Each row of a before or after table is a point. The points were changed in one or more steps. Then noise was added and the rows were shuffled. The steps act on how far a point lies along the listed directions, d1 being the first. Name the steps. A step turns or swaps two directions, mirrors them in a line or flattens them onto one, adds a multiple of one to another, or multiplies one. Angles are multiples of 10 degrees, from the lower direction toward the higher: turns from -170 to 170, lines from 10 to 170 but not 90. Use the fewest steps. Two steps may share a direction if one is a turn and the other turns, adds or multiplies; they go together, in the order done. Otherwise the lowest direction goes first.
In the rows, 128 means zero.

Directions:
(1): [ 78 142]
(2): [114  78]
Before (12 x 2):
[[168 162]
 [126  90]
 [124 170]
 [131  84]
 [116 134]
 [162 163]
 [164 176]
 [132  59]
 [143  67]
 [ 99 192]
 [159  77]
 [127 151]]
After:
[[ 88 160]
 [ 74 152]
 [173 136]
 [164 131]
 [125 116]
 [ 74  88]
 [195 142]
 [ 89 155]
 [186 151]
 [ 86 117]
 [107 120]
 [174 166]]
Steps: turn d1 and d2 by 100 degrees

Directions:
(1): [181 153 151]
(2): [131 167  79]
(3): [162  85  97]
Before (12 x 3):
[[123 115  97]
 [150 112 111]
 [141 165 126]
 [154 149 118]
 [138 145 157]
 [160  95 153]
 [106 100 107]
 [139 113 119]
 [127  63 127]
 [124 133 138]
 [123 103 153]
 [172 116 116]]
After (12 x 3):
[[ 67  90 201]
 [115  68 248]
 [154 167 114]
 [116 138 141]
 [108 179  80]
 [152  85 172]
 [129 154 170]
 [166 158  97]
 [117 156 140]
 [108  64 197]
 [133 111 135]
 [ 91 145  98]]
Steps: turn d1 and d2 by -20 degrees; multiply d2 by 3; multiply d3 by -1

Directions:
(1): [169 172  93 150]
(2): [ 80 127 101 176]
(3): [146  77  80 118]
(4): [ 96 157  96  79]
Before (9 x 4):
[[151  94 112  79]
 [ 96 166 123 134]
 [ 99  74 162 163]
 [123 104 174  98]
 [103 146 107 121]
 [ 80 178  96 155]
 [143  86 156 137]
 [112 213 130 150]
 [108  97 181 217]]
After (9 x 4):
[[199 161 139 129]
 [132  90 114 155]
 [118 112 129 161]
 [158 165 131  95]
 [ 92 180 135 128]
 [140 171  87 121]
 [232 118 148  99]
 [127  47 101 140]
 [135  66 137 178]]
Steps: turn d1 and d3 by 170 degrees; turn d2 and d4 by -100 degrees

Directions:
(1): [194 100 176 106 130 136]
(2): [110 192 184 112 118 132]
Before (10 x 6):
[[ 86 187 125 148 127 126]
 [ 87 198 206  99 120 128]
 [141 190 231 108 128 147]
 [ 85 104  53 164 138 112]
 [113 120 118 137 113 146]
 [ 82 106  78 127 129 105]
 [170 154 225  97 114 122]
 [ 97 128  87 153 125 107]
 [151 162 204 103 103 141]
 [125 119  89 156 119 141]]
After:
[[198 129 228 102 137 150]
 [125  96  87 154 127 112]
 [118 116 117 135 110 147]
 [182  81 115 139 144 132]
 [168 155 227  97 118 122]
 [195  75 194  90 137 137]
 [118 127  91 156 119 141]
 [ 96  93  58 159 141 114]
 [172 137 203 102 107 142]
 [ 95  86  78 130 130 106]]
Steps: swap d1 and d2

Directions:
(1): [ 87 131  68 193 135 140 104 110]
(2): [141 150  60  91  89  97 125 166]
(3): [129 127 105  74 192 146  78 111]
Before:
[[102 136 120 186 150 149 128 112]
 [116 146 112 187  62  94 167 136]
 [112 139  62  99 167 141  66 124]
 [ 84 121  85 127 186 156  89 104]
 [ 96 129  88 176 105 133 116 120]
 [114 117 124 171 128 126 128 101]
 [146 112 249 108  83 110 201 109]
 [152 123 191 161 120 134 166 144]
 [156 144  47  48 134 121 130 129]
 [114 110 113 168  92 111 176 139]
 [107 135 156 200 116 143 147 121]
 [129 118 145 121  90 112 181 159]]
After, 12 rows:
[[115 128 102 133  94 102 168 162]
 [112 131  15 118 160 145 105  93]
 [ 99 116 155 185 117 140 143 102]
 [169 135 152 128 105 113 170 172]
 [131 114 168 152 124 125 143 102]
 [121 126 190 156 154 146 155 115]
 [ 92 111 155 117 194 164 109  98]
 [106 126 104 132 187 160  69 101]
 [129 133 196 168 108 129 164 128]
 [114 100 137 175  99 118 183 134]
 [161 142 140  57  54  75 179 159]
 [100 134 144 218  80 111 172 119]]
Steps: add -0.3 times d1 to d3; turn d1 and d2 by -70 degrees

Directions:
(1): [118 136 137 113 211 188 115 121 153]
(2): [141 104  69 165  93 185 105  94 141]
(3): [148 185 146 191 133 155 167 132  87]
Before:
[[137 114  99 157  42  88 119 144 105]
 [149 142  99 207  84 178 136 128 115]
 [161 134 101 162  53 123 130 130 128]
 [112 106 144 106 188 174 113 119 165]
 [ 91  69 114  67 159 123 100 125 210]
 [ 96 113 156   7 189 106 107 144 194]
 [133 114 154 118 148 183 138 121 137]
 [156  94  66 138  14  96 112  96 150]]
After (8 x 9):
[[ 99  69 111  83 109  90 113 130 190]
 [125 108 140 127 121 129 130 125 140]
 [150 136 113 140 113 152 118 129 147]
 [138 117 152 127 113 156 148 125 123]
 [141  98  84 105  96 133 101  96 177]
 [144 147 113 190 119 186 135 133 123]
 [124 115 110 131 120 133 101 139 132]
 [111 110 138  36 114  75 119 145 171]]
Steps: flatten d1 and d3 onto the line at 80 degrees; multiply d2 by 0.7

Directions:
(1): [ 78 174 124 166 108 123 122 147  67 184 154]
(2): [133  71  88 128 150 145  83  90  55 114 128]
Before:
[[171  77 116 102 154 137 125 109 133  76 104]
 [ 97 144 125 144 122 123 121 131 104 156 132]
 [108 114 114 134 132 154 117 116  97 137 133]
 [119 159 130 132 122 115 156 147 167 145 128]
 [122 118 128 130 131 122 127 120 107 136 136]
 [150  96 105 116 145 130 107 112 136 110 113]
 [131 150 140 125 124 115 142 119 149 126 132]
 [118 167 137 142 124 127 135 152 131 146 132]
 [122 127 129 127 134 131 118 121 123 130 133]]
After (9 x 11):
[[226   6 104  61 184 148 115  78 172  13  76]
 [180  52  93  93 163 136  98  92 146  76  97]
 [133 163 152 123 121 110 151 125 171 124 129]
 [ 62 172 121 169 109 119 113 143  62 192 149]
 [120 122 121 130 134 132 112 120 117 134 135]
 [ 94 202 148 160 110 120 146 172 128 174 144]
 [114 117 120 137 129 121 124 121  84 146 141]
 [ 94 108  99 146 133 160  99 110  55 149 142]
 [111 190 153 136 111 108 182 168 196 161 130]]
Steps: multiply d1 by 2.5; multiply d2 by 2
